Each row is a point. A path goes straight from each point to the next, and from the last back to the first. The post is the endless flat space through its rows: a point in 2 columns, a line in 3, a plane in 4, and so on, so that a path can go around it. How many times does the path go around the post? Going back the other way cancels.
(in the rows, 128 means zero)

Post (1 x 2)
[[ 97 136]]
Path (19 x 2)
[[151 181]
 [158 132]
 [127 103]
 [ 81 117]
 [ 49 154]
 [128 204]
 [140 187]
 [128 198]
 [118 151]
 [103 119]
 [ 56  93]
 [ 78 135]
 [ 68 154]
 [ 94 186]
 [120 148]
 [117 114]
 [ 53  82]
 [ 26 112]
 [ 98 154]]
Times around: 3

Post (3 x 4)
[[132 157 112 197]
 [130 120 159 113]
 [168  93 158  92]]
Path (31 x 4)
[[118  45 139 141]
 [163  92 163 156]
 [160 126 135 230]
 [141  32 132 143]
 [ 39 120 193 158]
 [137 133 201 166]
 [171 194 133 179]
 [191 117 195 129]
 [112  57 219  93]
 [161  76 126 140]
 [131 140 111 135]
 [147 168 110 102]
 [122 142  97 163]
 [113  99 142 139]
 [131  90 190 159]
 [123 163 147 175]
 [197 176 127 134]
 [141 120 225 104]
 [189 110 189 161]
 [ 90 161 190  92]
 [119 200 110 116]
 [140  96 118  87]
 [152  36 174  71]
 [142 106  74 163]
 [147 154  81 118]
 [224 143 125 107]
 [140 197 144  72]
 [177 130 184  93]
 [229  63 155 164]
 [ 68 114 183 138]
 [ 88 106 147  94]]
Times around: 0

Post (7 x 8)
[[134 176  85 173 156 101 151 203]
 [107 136 202 164 203 100  89 131]
 [115 108 136 114 117 141 168  26]
 [145 106 143 102 136 119  81 117]
 [128 120 149 123 165 152 103 169]
 [136  80 144  85 173 101  92 136]
 [ 95 171 157  63 109 158 174  59]]
Path (26 x 8)
[[187 138 118 123 103 104 101  63]
 [136 148 144 106 126 113 175 161]
 [127 146 182 111 120 126  69 117]
 [126  93 135 143 155  54  71  69]
 [124 171 159 197 213 128 124 120]
 [124 123 244  69 208 158  98 149]
 [114 113 153 167 112  73 183  18]
 [ 71 136 100 108 158  79 229 114]
 [190  37  77  52 104  64  99 118]
 [115 117 222 175 213 198  94 172]
 [108  75 164 135  96 129 148  51]
 [ 87 155 158 126 103 203  70 112]
 [ 94 150 160  34 167 227 102 141]
 [135 175 109  79 158  59 181  65]
 [112  91 166 167 168 120 160  74]
 [113 108 133  89 162  48 130 155]
 [103  63 148 123 142 207 182 142]
 [148 122 164 184 175 124 154 138]
 [154  80 129 105 169 104  86 111]
 [149 103 116 172 115 208  42  64]
 [111  55 133 226 176 122 130 113]
 [ 92 119 174 146 182  95 114 165]
 [ 58 178 197  45 143 159 141  69]
 [109 132 142 149 181  91 149  81]
 [144 127 126 142 181 113 168 132]
 [126  95 170 165 182  68 131 103]]
Times around: 2

Post (10 x 11)
[[142 145 101 111 144 106 175 172 108 198 135]
 [133 139  79 186 102  99 164 168  91 151 152]
 [ 72  84  77 173 143 127 194 178  72 210 116]
 [142 136 146 152 150 104  95 116 120  81 113]
 [165 106 164 117 125 156 142 135 184  59 125]
 [137 147 182 136  67 139  71 133 135  96 119]
 [146 175 124 135 117 166 101  87 128  90  96]
 [202  77 146 107 108 169  75 133 122  77 104]
 [145 118 125  96 136 146  93 103 163  81 155]
 [137 139  96 198 140 145 116 168 113 178 154]]
Path (25 x 11)
[[117 187 121 154  75 168 107 117 123 121  56]
 [110 145 164 165 103 118 112 107 130 116  88]
 [174 150  99 116 125 127 160 121 112 180 204]
 [167 160 159 101 117  94  92 162  84 191 174]
 [129 129 151 130 108 155 180  81 113  91  69]
 [ 73 155  90 170 159  93  78 104 114 183 108]
 [123  99 151 171  38 125  60 104  82 137 136]
 [175 140  94 188 151 154  85  47 123  12 109]
 [167 123 150 100  99  91 125 123 154 105  98]
 [122 122 132 144 145  81 183 182 156 115 150]
 [155  63  89 105 157  88 140 188 133 100 118]
 [127 152 126 249  99 104 209 126 146  78  85]
 [ 92  90 180 137 146 114 220 147 124 137 101]
 [186 185 103  76 198 193 110  88  88 153  81]
 [ 96 111 172  45  40 125 116 151 169  85 167]
 [153 187 138 132 187  68 120 118 161  98  76]
 [125 154  90 101 177 110 150  85 115 187 107]
 [192  49 160  97 133 222  96 129 110 109  82]
 [151  64  98 173 149 174 111 111 106  15 114]
 [155  54 115  78  66 136  77 205  83 214 213]
 [236 126 103 124  67 100 207 150 158  92 192]
 [ 65  37 149  77 104 132 133 105 145 106  45]
 [147 131  66 127 192 122  82 154 140 115 158]
 [114  93  99 131  94 123  99 158 138 128 126]
 [ 88 104  68 146 176 182 131  45 105  86  39]]
Times around: 1

Post (11 x 12)
[[144 121 137 109 134  64 206 173 127  70 134  88]
 [154 149 118 120 174  76 137 163 110  94 153  86]
 [214 171 141 183  40  87 181 187 113 109 171  64]
 [119 151 161 161 171 104  99 182 149 108  93 157]
 [ 53 110 174 133 110 107  43 160 119 199 102 101]
 [164 120 194 123 148 107 120 161 114 124 145 131]
 [115 157  88 163  89  52 139 111 148 137 103 148]
 [157  80  84 134  72  71 153  98  89 118  83 110]
 [112 144 178 142 131 152 120 179 100 174 139 120]
 [185 149 156 117 162 138 117 181 169 148 112 142]
 [153 180 168  99 169 173  80 126 146 143  99 113]]
Path (25 x 12)
[[172 120 172 139  40 102 150 133 141 146 162 126]
 [174 162 110 114 146  93 165 129  67  65 189 138]
 [125 121 142  97 135  44 134 127  69  99 103 125]
 [122 204 125 159 133  67 184 242 167 150 124  51]
 [133 137 161 168 187  99 169 158 144 103 133 128]
 [ 93 162 128 188  94  49 115 149 170 100 125 144]
 [169 108  42 180   7  61 131 158 110 132 114 148]
 [117 151 117 192  85  32 160 205  79  95  93 120]
 [223 121 163 112 188  96 122 124  46  65 149  41]
 [118 111 146 135 179  88 143 123 104 115 146 124]
 [116 114 158 119 125 115  59 194 135 162 130  91]
 [189 173 138  47 133 168 118 129 137  72  72  81]
 [122 170 141 133 128  88 194 141 155 107  84 154]
 [144 223 138 199  83 157 197 128  51 180 184 110]
 [139 140 181 100  82 124 201 170 125 102  72 112]
 [148 190 112 133  92  90 197 190 138  73 134 155]
 [232 141 121 109  60 137 136  89 154 109 125 151]
 [160 121 131  71  58 108 203 153  83 119 152  74]
 [146 159 150 142 137 123 105 213 134 238 107 116]
 [119 206 171 145  79 216 150 164  55 201 173  13]
 [148 115 138 102  98  87 104  90 139 113 123  88]
 [ 98 190  80 139 102 115 204 241 159  68 147  48]
 [228  76 149 173 117  69  50 180 102 132  85 176]
 [126 150 110 109 123  92 122 107  75 153 139  60]
 [141 117 182  98 171 146  63  59 123 114  77  88]]
Times around: 4
